Rows are points. Each copy is the shape, with its points in the same order, turned, moved and blurred by noise. Is it also mirrored, or only turned?

Shape, 8 rows:
2.35	1.72	-2.14
-3.59	1.99	1.99
1.89	-0.56	1.39
-2.72	-3.17	-0.16
-2.61	1.10	0.69
3.43	-0.14	0.22
-0.17	-2.53	-0.59
-2.71	-0.71	-1.68
Copy 1, 8 rows:
1.59	2.55	-0.93
-3.70	-2.23	-1.91
-1.23	1.59	1.81
-0.25	-3.54	2.50
-1.69	-1.62	-1.37
0.10	2.88	1.64
0.62	-0.71	2.40
0.34	-2.81	-0.40
Copy 1 is: only turned
Copy 2 (8 x 3):
-0.05	1.54	-3.74
-2.82	1.15	3.48
2.43	0.05	-0.21
-1.25	-3.94	1.61
-2.35	0.29	1.86
2.69	-0.20	-1.78
0.38	-3.00	-0.29
-3.37	-2.28	-0.04
Copy 2 is: only turned
Copy 3 (8 x 3):
3.45	0.68	-0.87
-3.30	0.10	-3.83
0.39	-2.26	0.47
-3.44	1.82	1.87
-2.26	0.82	-2.51
2.26	-1.99	0.97
-1.10	0.54	2.18
-1.67	2.98	-0.72
Copy 3 is: mirrored
Copy 4:
0.42	4.35	0.38
0.63	-2.35	3.92
-2.68	1.51	0.39
0.06	-2.59	-2.27
0.95	-1.44	2.18
-2.89	3.09	-0.13
-0.77	-0.18	-2.22
1.93	-1.07	-0.74
Copy 4 is: mirrored

Shape:
3.52	2.27	-5.57	-0.63	-0.11	1.77
1.44	2.18	1.23	-1.80	-3.20	-0.61
-0.28	0.36	-0.57	-1.52	3.00	0.40
-4.89	1.25	0.42	0.62	0.01	-2.04
1.57	-0.45	2.38	0.32	-2.34	1.74
0.74	-2.10	-1.44	2.56	1.06	-1.85
2.99	-2.22	1.25	0.74	-1.02	0.00
1.43	-2.18	-2.49	-0.43	0.21	-0.03
1.10	-3.33	-2.76	-2.86	-0.55	0.22
Copy 1:
2.98	5.13	2.60	-2.71	0.62	3.62
-0.42	-0.38	2.89	-2.33	-2.56	-0.71
0.11	-0.44	0.64	0.33	2.65	2.92
-5.46	0.54	0.22	1.12	1.18	0.74
1.33	-0.63	0.72	1.10	-3.16	-0.53
0.32	2.92	-1.15	1.33	2.31	-1.37
2.72	0.44	-0.55	0.62	-0.85	-1.72
1.87	2.27	-1.46	-1.03	1.13	1.11
1.86	1.18	-2.95	-2.93	0.47	1.74
Copy 1 is: only turned
Copy 2:
4.39	0.33	0.99	-1.18	2.79	-5.36
-1.65	-0.67	-0.37	-2.74	-1.75	-3.12
1.33	-0.69	1.39	-2.71	2.85	1.00
1.30	1.03	-2.74	-2.69	-1.29	3.56
-2.50	-1.01	0.36	1.02	-0.41	-1.44
3.15	-3.58	-1.16	0.72	0.85	0.86
-0.83	-3.84	0.29	1.16	0.57	-1.35
1.73	-2.47	-1.31	-0.28	3.09	-1.42
0.24	-2.53	-2.51	-1.38	4.79	-2.13
Copy 2 is: mirrored
Copy 3:
-0.94	-1.77	-3.87	-4.98	-3.13	-1.03
-2.59	2.58	1.07	-1.42	0.14	-0.84
-0.41	-3.76	-0.30	-0.73	1.95	-0.72
-1.73	-0.82	-1.06	4.08	2.37	-3.67
0.05	1.97	0.56	0.17	0.29	2.27
3.59	-1.43	-0.43	0.84	-0.80	-1.93
2.35	0.69	1.44	-0.80	-0.72	1.18
1.13	-2.27	-0.07	-0.83	-2.30	-0.61
-0.51	-3.32	1.63	-0.39	-3.46	0.26
Copy 3 is: only turned

Shape, 11 rows:
-0.13	2.07	-0.64	-0.53	-1.59	-2.76	1.63	0.74
0.41	2.31	1.31	-1.78	1.45	2.75	1.53	1.24
0.22	-1.48	-0.53	-3.43	0.06	3.22	3.07	2.49
-3.37	-1.44	-0.18	0.42	2.06	-0.86	-1.66	-2.80
1.58	-3.33	-1.26	-1.68	0.63	-2.01	-0.46	2.28
-3.01	0.66	1.04	-0.51	-3.36	2.41	0.93	-2.99
-2.38	0.95	-0.56	-2.49	-3.44	1.10	-2.15	0.57
2.88	-2.86	-0.36	1.35	1.10	-1.06	-0.45	0.75
2.01	-1.07	4.44	-0.37	-2.19	1.08	-0.76	2.92
0.52	-1.62	-2.11	3.31	0.74	0.94	4.13	2.06
0.92	-2.98	-0.20	2.73	0.57	3.41	0.91	-2.18
Copy 1, 11 rows:
0.02	0.65	-0.34	-2.25	-2.27	0.46	2.20	2.07
-0.03	0.60	0.81	1.47	1.98	-2.61	0.57	4.25
2.72	-2.14	0.22	2.14	2.39	-0.01	1.27	4.20
-3.95	-1.07	1.58	-1.51	2.17	1.22	-0.04	-1.71
2.56	-1.47	2.80	1.25	-1.86	1.92	0.75	-0.42
-1.82	-1.78	-4.53	-2.22	2.70	-0.63	-0.26	1.05
-0.50	-1.53	-1.90	-1.37	0.48	1.69	-3.51	2.76
1.07	-0.59	1.56	2.22	-1.04	0.11	1.16	-2.52
1.15	-2.51	-0.63	2.33	-2.60	-3.71	-2.03	1.29
0.21	0.10	-1.16	4.22	-0.11	1.39	4.87	0.79
-0.68	-0.51	-1.86	3.16	3.71	-0.55	1.12	-2.31
Copy 1 is: mirrored
Copy 2, 11 rows:
2.11	2.49	-0.05	-2.67	0.64	-0.82	-2.29	-1.60
2.16	1.14	-2.80	0.72	1.71	2.07	-0.03	2.09
0.00	2.19	-2.52	0.76	2.56	-1.90	1.84	3.41
-1.67	2.06	2.26	0.55	0.45	3.77	1.30	-2.90
1.42	1.26	3.31	-0.63	0.06	-2.62	1.28	0.82
-3.60	1.17	-2.23	-2.38	3.47	2.37	-1.52	-0.40
-2.25	1.75	-0.29	-3.55	-0.75	1.75	-1.25	2.18
0.76	-1.77	2.77	0.89	0.55	-2.13	0.88	-0.86
0.42	-1.86	1.93	0.18	2.06	-0.79	-3.61	3.90
0.20	0.40	-2.30	3.09	0.85	-3.67	-0.05	-2.91
-2.26	-2.61	-0.85	2.18	2.40	-0.37	1.74	-1.93
Copy 2 is: mirrored
Copy 3 (11 x 8):
-2.25	0.56	1.02	-2.44	-1.57	1.21	2.12	1.08
-0.27	4.79	0.70	1.72	1.06	0.85	1.02	1.73
-1.17	3.09	2.28	2.45	2.26	4.84	-0.01	0.04
1.77	-1.85	2.30	-0.71	2.28	-2.67	-0.32	-0.33
0.23	-2.94	1.68	0.90	0.80	4.04	1.47	2.48
-0.83	2.47	1.79	-0.02	-1.11	-1.21	-2.61	-3.25
-0.51	1.38	0.95	-1.62	-1.07	1.23	-3.98	1.08
-0.36	-3.02	0.41	3.17	0.04	1.22	2.40	1.82
-0.03	1.33	2.60	4.13	-4.05	1.69	-0.21	3.08
-5.28	-0.69	1.76	3.10	2.14	1.00	2.87	-0.02
-0.98	-1.08	0.26	5.17	1.48	-0.97	0.15	-2.04
Copy 3 is: only turned

Shape, 12 rows:
1.48	-4.04	-1.36	1.79	0.28	2.38	3.64	-0.95	2.08
-2.85	-1.66	1.46	-1.11	-2.88	-2.27	1.50	0.91	-0.41
-0.60	2.43	-2.23	1.81	-0.64	-2.25	-2.19	-1.97	-0.70
-0.96	2.24	1.25	1.40	2.15	-0.36	0.65	0.97	2.90
2.15	0.72	2.66	-2.53	1.37	-3.72	2.43	2.48	-2.35
1.01	-0.26	-1.70	1.26	-0.53	2.17	-1.72	2.41	1.40
-0.02	-0.99	-2.92	4.67	0.12	0.47	2.77	1.11	0.37
0.60	1.22	-0.23	1.44	2.18	1.50	0.82	2.35	-2.61
-0.31	-4.69	2.08	-2.18	-1.76	-0.35	-3.00	1.31	-2.86
-0.05	2.31	2.72	0.42	-3.17	-0.30	-3.20	-0.74	0.22
-2.83	2.12	-3.29	0.84	1.30	0.31	-0.17	-0.41	-2.17
-2.86	1.67	-1.10	3.12	1.72	-0.65	-1.90	-1.58	0.27
Copy 1, 12 rows:
-2.19	0.71	-0.82	1.27	-1.21	5.05	3.63	-0.39	1.23
0.89	-0.88	-1.25	-2.38	-3.80	1.01	-0.86	2.84	-1.98
-1.60	-0.18	1.29	0.00	1.65	-3.43	-1.18	1.74	-0.95
0.37	-0.52	1.83	-0.39	-2.46	-1.58	0.42	-2.44	1.56
2.21	-3.03	-1.03	-6.53	-0.49	-0.52	2.28	-0.37	-0.10
0.88	-0.09	-1.43	1.85	0.41	-0.35	0.12	0.82	3.69
-3.32	0.28	-2.30	1.93	-1.58	-0.50	3.60	-0.23	0.65
0.15	-0.92	-3.24	-1.09	0.88	-1.25	0.85	-2.55	1.12
3.13	-4.22	-2.93	-0.93	0.38	3.45	-2.41	3.28	-0.92
4.59	0.39	1.42	0.45	0.50	-1.71	-1.47	1.54	-1.26
-3.29	0.76	-1.64	-1.11	0.75	-2.24	-2.71	-0.63	-0.14
-2.27	-1.03	1.45	1.53	0.11	-2.59	-2.16	-1.17	-1.24
Copy 1 is: mirrored
Copy 2 (12 x 9):
-1.75	-1.19	-1.73	1.67	-2.87	4.74	-1.83	0.56	-1.44
-1.94	-3.12	-0.16	-3.54	1.49	0.11	-0.19	-2.58	0.38
2.89	1.72	2.40	-1.72	-1.97	-0.86	-0.62	-4.63	-0.18
0.02	-1.61	-0.66	1.08	-2.56	-1.57	-1.92	-1.97	3.47
-0.94	-0.53	-4.08	0.30	2.34	-2.75	3.51	-0.68	0.93
-1.42	-0.65	2.07	0.35	-3.82	-0.88	-0.30	-0.42	-1.27
-1.95	-1.57	0.38	2.00	-3.19	3.53	-0.21	-4.29	-1.47
-1.93	0.50	1.19	3.81	0.85	-0.59	0.74	-1.70	-0.81
-0.45	-2.73	1.41	-2.69	2.57	-1.77	-0.49	2.16	-4.25
1.95	-0.52	3.75	-2.48	-0.51	-1.54	1.05	-0.37	2.18
-1.27	1.97	2.58	0.49	0.18	-0.04	-2.54	-4.18	-1.09
1.96	-0.03	2.10	0.77	-1.38	-0.16	-3.83	-4.85	0.79
Copy 2 is: only turned
Copy 3 (12 x 9):
-2.83	-3.40	0.89	-3.38	1.71	1.42	2.86	0.85	-1.33
-1.66	2.57	-3.36	-1.92	-0.20	2.15	-0.68	-1.35	1.12
1.78	1.27	-1.02	2.65	-1.28	-0.46	-0.46	2.64	-1.64
1.45	-1.64	-0.44	-0.54	0.14	0.51	-0.54	2.84	3.85
-2.71	2.07	1.09	-2.41	-2.16	-2.59	-3.31	-0.50	3.52
1.57	-2.22	0.38	-0.55	3.09	0.54	-2.05	0.50	-1.16
-1.99	-1.99	-1.61	-1.95	2.09	-0.01	0.22	4.50	-1.94
-0.45	0.44	2.47	-1.97	1.18	0.25	-3.33	3.55	0.28
-3.00	2.33	0.86	0.95	1.40	3.18	-3.22	-4.18	-0.58
2.54	-0.20	-1.29	1.35	-2.69	2.70	-3.25	-0.94	-0.02
1.70	3.33	0.55	-0.16	1.42	0.54	-0.21	4.30	-1.09
1.49	0.65	-0.60	2.79	0.49	2.01	0.18	4.42	0.53
Copy 3 is: only turned
Copy 4:
-2.19	-1.77	5.25	2.00	1.23	1.30	0.69	1.87	1.64
0.75	-0.08	-0.10	0.52	1.52	-0.55	5.18	-3.02	-0.64
1.72	1.03	-1.81	3.17	-0.53	-1.88	-2.32	-2.59	1.49
-3.23	3.24	0.68	1.28	1.60	-1.72	-0.25	-1.39	0.29
0.71	3.48	-1.55	-2.05	-1.53	-1.80	4.06	3.23	-1.07
-0.96	0.92	-0.27	1.50	3.43	2.39	-2.30	0.04	0.70
-2.54	-1.28	1.08	5.32	1.07	0.39	0.23	0.96	-0.10
-2.58	0.27	-1.34	0.49	-1.04	0.54	-0.96	1.46	-1.46
4.03	-1.09	0.88	-3.78	2.87	1.09	1.31	-1.09	-2.15
2.00	4.01	-0.49	-0.67	0.04	0.93	-1.00	-5.11	-0.57
-1.62	-1.27	-3.53	2.18	-1.26	-1.27	-1.68	-1.56	1.03
-1.54	-0.02	-0.62	2.62	0.42	-3.32	-2.29	-3.45	-0.27
Copy 4 is: mirrored

Shape:
-1.48	0.66	1.83	0.10	0.72	3.28	1.37	2.11	0.86	0.75	0.15
-1.69	-1.10	2.93	-0.23	0.66	0.20	-1.42	-0.57	0.45	-1.80	0.61
-0.41	-0.14	1.12	1.80	0.36	-1.53	0.73	0.52	2.29	-0.60	-0.63
3.43	0.75	0.07	1.41	-0.92	1.12	1.01	0.27	-1.56	-1.88	-1.69
0.32	-1.40	1.72	0.42	1.48	1.47	-1.40	1.05	0.50	2.90	-2.38
-1.49	-0.16	1.10	2.18	0.81	-1.12	-0.30	-0.64	-0.12	-1.28	-6.05
-0.98	-1.36	1.82	-0.71	-0.65	-1.52	-0.72	1.18	0.73	-2.06	0.35
0.19	-0.65	0.71	-4.82	0.83	-1.90	-0.29	4.23	1.28	-1.63	-0.27
-1.21	-1.36	0.36	1.43	1.48	0.45	0.39	1.42	0.21	-1.01	1.30
-0.99	-0.95	-0.54	1.69	2.30	-1.98	0.07	-0.62	-0.91	-1.82	0.83
1.50	1.33	2.18	-0.54	2.52	2.11	1.14	-1.03	1.06	-1.84	-3.06
-1.52	-1.69	-0.40	1.03	1.36	5.83	0.75	-0.79	1.68	1.57	0.13
-1.21	3.11	-0.60	1.90	0.96	-0.49	-0.52	-0.27	-2.25	-0.21	-1.62
0.55	-0.78	2.23	1.24	1.78	-1.84	-1.40	1.31	1.61	-1.81	0.79
-1.34	-0.82	-0.43	0.95	-0.48	-0.59	5.07	-0.29	-4.89	9.49	-0.19
-0.36	0.91	-0.21	-0.62	-0.01	-0.74	-1.11	-0.65	1.87	-1.28	0.24
Copy 1 (16 x 11):
0.80	-0.96	-0.10	-2.10	1.66	2.72	2.81	0.56	-2.12	-1.20	-2.36
0.29	-2.39	-0.04	-0.50	0.55	1.64	0.62	-3.12	1.24	-1.83	-2.37
0.52	0.62	1.33	0.53	0.54	0.97	0.76	0.32	2.18	-2.08	-2.57
1.87	-0.30	0.06	0.93	0.09	-2.79	-0.23	1.01	-1.56	0.11	-0.46
-2.24	-0.95	-1.30	-0.71	1.20	-0.12	3.30	0.41	0.50	0.57	-3.54
-2.36	1.40	0.71	2.47	-0.12	-2.08	1.73	-1.76	-0.68	-3.19	-4.24
1.12	-2.03	0.24	-0.31	-1.23	1.42	-0.83	-1.02	1.92	-1.71	-3.40
0.13	-1.59	0.37	-4.37	-3.67	0.99	-1.58	1.01	1.33	-0.80	-4.76
0.29	-0.60	-1.40	-0.55	0.91	2.00	0.20	0.31	0.87	-2.58	-1.24
-1.10	0.13	-0.65	0.39	-0.25	1.04	-1.27	-1.04	1.84	-2.75	0.51
0.55	0.14	1.79	-2.38	0.19	-2.57	3.01	-1.67	-1.06	-1.67	-1.51
0.76	0.26	-3.25	-1.39	1.31	2.45	5.76	-0.64	-1.19	-0.82	-0.42
-2.13	1.62	0.91	1.18	1.50	0.55	-1.47	-1.12	-1.82	-0.72	-0.90
0.23	-1.31	0.45	-1.11	1.54	0.16	-0.91	-0.50	3.33	-2.09	-2.43
-5.99	-2.32	1.36	3.66	-0.75	4.66	4.07	5.86	-2.73	2.15	1.67
1.11	0.99	0.70	-0.67	-0.81	1.24	-0.23	-1.91	1.71	-0.03	-1.95
Copy 1 is: only turned
Copy 2, 16 rows:
-1.35	1.86	3.27	-1.53	-0.86	0.05	0.65	1.72	0.10	1.47	-0.48
-2.52	0.60	3.06	0.38	0.83	1.70	-1.72	-1.24	-2.18	-0.56	-0.21
0.65	-1.77	3.33	0.32	-0.73	1.58	0.20	-0.19	0.46	-0.13	-0.66
2.34	1.64	0.55	-1.74	-1.58	0.75	2.03	-1.53	-1.30	-2.50	0.00
0.22	-0.54	1.53	-2.47	0.66	-0.02	-0.05	0.95	-2.82	2.66	1.32
1.07	-1.89	0.01	-1.09	0.26	3.40	1.52	-1.12	-3.32	1.18	-3.91
-1.88	-1.01	1.60	0.35	1.18	1.33	-1.85	-0.31	-0.83	-1.99	-0.16
-1.40	0.01	-0.39	-1.54	2.93	2.00	-3.78	1.45	2.60	-1.05	0.27
-2.72	-0.64	3.15	-0.83	-0.39	1.31	1.16	-1.00	-0.02	-0.26	1.16
-2.68	-1.19	1.15	1.56	-0.25	2.22	1.55	-2.90	0.30	0.23	0.39
2.04	3.06	2.20	-1.52	-1.31	2.16	-0.56	-2.40	-1.23	1.56	-2.03
-2.66	0.19	4.38	-4.08	-3.69	-1.32	0.49	-0.72	-1.62	2.49	-0.14
-0.62	0.12	-1.32	1.88	-2.31	1.58	2.75	-0.73	-1.55	1.27	-1.06
-0.30	-0.97	2.98	1.08	0.89	3.64	-0.91	-0.96	0.29	-0.76	1.64
-0.40	-1.28	-0.81	0.41	1.51	-8.95	5.41	0.10	0.17	4.36	0.95
-0.50	-0.65	1.27	0.51	-2.17	1.21	-1.83	-0.39	-0.26	-0.75	-0.27
Copy 2 is: only turned

Shape (15 x 12):
3.13	0.61	-3.05	0.50	2.29	-0.54	-1.62	-1.05	-0.67	-2.52	-2.10	-1.60
-1.95	-1.36	-3.59	-0.36	-3.61	0.51	-3.10	-1.22	1.64	-1.84	0.25	-1.55
-1.17	-0.20	1.30	-0.23	2.01	2.18	0.65	-0.34	-2.41	0.41	-0.65	-0.46
6.00	1.98	1.60	4.57	1.88	-1.49	1.04	-9.20	-0.21	-3.36	0.65	-2.19
3.11	-0.14	0.80	0.86	-3.03	-0.67	-1.21	-0.44	0.03	0.90	0.10	-0.55
0.76	-1.70	-0.92	0.96	-1.35	-0.68	1.83	-0.60	-1.01	0.37	-2.94	-1.15
-0.09	0.91	2.13	1.81	-2.28	-0.81	2.02	-0.08	0.65	-3.86	-2.96	4.16
-1.73	1.03	0.82	2.85	-0.22	0.90	-0.07	0.37	-0.35	0.56	-0.99	-0.78
0.70	0.81	1.27	1.01	1.77	4.56	2.12	-2.22	0.14	0.82	-0.07	-0.74
-0.11	0.05	-3.71	3.09	1.26	0.75	1.29	-2.15	0.61	-2.57	1.72	1.29
-1.61	-1.75	1.73	1.17	1.55	0.92	0.21	-0.34	0.28	-0.79	1.82	1.84
-1.55	1.07	2.04	0.49	2.06	-0.68	1.69	-0.80	0.07	0.54	-3.20	5.99
-0.88	1.97	-6.13	-0.04	-1.49	0.27	1.04	-2.67	-2.39	-2.16	4.45	-1.62
0.76	-0.53	2.17	0.44	2.56	0.98	1.49	-0.74	0.85	-0.52	-2.00	-1.75
-1.10	1.26	-0.63	-0.01	2.59	-0.39	2.04	-0.54	1.34	0.24	1.94	-0.81
Copy 1 (15 x 12):
0.36	1.73	-1.51	-0.38	-2.23	-0.39	0.42	-0.98	-0.02	0.41	-3.67	-4.36
-3.04	1.68	-2.84	-1.41	-3.99	-1.82	-2.31	2.30	-0.92	0.70	1.29	0.03
-1.46	-0.65	-1.21	1.74	2.65	1.39	0.34	-1.82	0.85	0.73	-0.25	-0.88
3.04	8.73	1.08	1.38	-2.77	4.51	2.73	-2.69	0.10	-0.79	1.82	-6.67
0.51	3.59	0.07	2.93	-0.51	-3.35	0.29	-0.09	-1.22	0.10	0.58	-0.44
-0.74	0.18	-0.73	-0.01	-0.36	-3.19	1.28	-2.66	-0.37	0.94	1.42	-2.75
2.40	-0.29	-0.63	-1.09	-0.90	-0.64	1.02	-3.01	-2.54	-4.94	1.63	0.73
-1.49	-0.75	-0.77	2.86	-0.29	-0.22	0.43	-0.30	1.01	-1.84	1.35	-1.17
1.49	0.88	-2.53	2.39	1.42	2.52	2.28	-0.38	2.28	1.41	1.59	-1.31
2.19	0.72	-0.18	-1.82	-2.47	1.61	-2.04	0.07	2.37	-0.37	0.87	-2.64
0.34	-0.13	0.07	0.10	2.62	1.86	-1.57	0.81	-0.24	-1.31	1.14	-0.43
0.60	-0.67	0.64	-2.21	3.67	0.27	2.12	-2.19	1.81	-4.72	-0.47	0.45
-0.73	1.94	0.82	-0.67	-5.57	1.76	-3.31	-1.50	2.87	4.20	0.28	0.14
-0.01	-0.10	-1.05	1.10	1.72	1.23	2.91	-0.05	-1.06	0.00	0.09	-3.11
-0.31	-0.79	1.85	0.24	-0.53	2.31	1.13	1.56	1.46	1.08	-0.30	-0.66
Copy 1 is: mirrored
Copy 2:
0.12	2.53	-1.46	-2.91	-0.20	2.06	-0.08	0.78	-1.18	-2.94	1.26	-2.36
-2.61	-2.67	-0.36	-2.07	-4.01	2.59	0.40	-1.71	-1.52	1.84	-0.79	0.07
2.71	-0.51	1.35	0.89	2.17	-1.37	0.70	0.19	-0.97	-0.93	-1.53	-0.09
0.61	-0.41	-1.37	-5.91	6.83	4.00	-2.79	-2.96	4.72	-4.20	0.71	-3.66
1.78	-2.40	-1.21	-1.24	-1.97	0.94	-2.18	0.32	3.30	-1.11	-0.08	-0.41
2.50	0.56	-3.09	-1.28	-0.66	-0.48	1.58	-1.38	1.73	0.94	0.18	-0.26
2.68	-0.82	-0.19	-2.35	-0.80	-1.44	-0.57	-4.32	1.33	-2.20	2.79	5.01
1.69	-1.38	0.28	0.92	0.75	1.20	1.76	-0.05	0.65	-0.74	-0.42	2.45
4.56	-2.42	0.18	0.15	3.83	1.38	-0.77	-0.08	-1.35	-0.05	-0.36	-0.40
-0.79	-2.59	-3.12	-2.63	2.62	0.94	0.87	-0.89	-2.33	-1.48	1.54	1.38
-0.13	-1.45	-0.50	0.56	2.65	-1.56	-1.66	0.04	-1.02	-0.55	-0.11	3.39
2.32	-0.02	-0.82	3.41	1.90	-2.85	-0.43	-3.41	0.08	-2.77	3.66	2.55
-2.58	-5.40	-1.07	-4.75	0.81	0.01	3.18	0.30	-2.13	0.10	1.19	-3.29
2.82	1.77	0.09	-0.56	2.32	0.86	-1.03	-0.20	0.23	0.30	-0.05	1.10
-0.08	-1.51	0.30	-0.53	3.69	-0.38	0.68	1.34	-0.60	1.18	2.05	0.65
Copy 2 is: only turned
Copy 3, 15 rows:
2.05	2.90	2.14	1.26	0.50	3.44	0.72	-0.53	-1.98	-1.38	-2.08	-3.54
-0.79	0.62	-0.59	-1.52	2.83	-1.57	2.72	-2.09	-0.38	-0.76	-4.38	-0.64
0.62	-0.18	0.27	1.38	-0.79	1.95	1.13	-1.56	-1.80	0.56	3.12	0.21
4.38	7.29	4.59	-1.72	-4.64	-0.85	2.78	3.12	-4.44	1.29	-0.01	-5.83
-0.27	1.74	-1.30	0.45	-2.08	0.27	-0.10	2.96	-0.23	0.63	-1.98	-0.83
0.68	0.87	-0.48	2.72	-0.31	0.70	2.30	0.83	1.51	-0.34	0.35	-3.03
0.01	-1.71	3.57	3.14	0.26	-2.09	1.36	5.23	-1.51	-2.47	0.85	-0.33
-2.12	0.72	2.10	1.42	-1.35	0.15	0.80	-0.74	0.17	-0.07	1.44	0.08
-0.55	1.64	1.36	-0.91	-1.72	3.09	3.54	0.96	-1.48	1.03	3.86	-0.13
-0.96	3.82	1.79	-0.64	1.57	-0.77	3.06	-0.12	-2.83	-3.43	1.37	-2.10
0.69	1.22	0.63	0.52	-0.60	-1.30	1.04	-0.26	-2.22	-1.97	2.51	2.38
1.34	-3.22	2.44	1.17	-2.53	0.25	0.74	2.01	-1.32	-4.92	3.90	-0.53
-2.50	3.29	-1.34	-2.47	4.29	-1.23	1.43	-2.03	-4.46	-0.24	0.50	-5.28
2.84	1.85	2.36	1.06	-0.87	2.38	1.55	0.52	0.12	0.55	2.20	0.13
0.69	2.29	1.26	-1.74	1.47	0.65	-0.48	-0.67	-0.35	-1.25	3.44	-0.74
Copy 3 is: mirrored
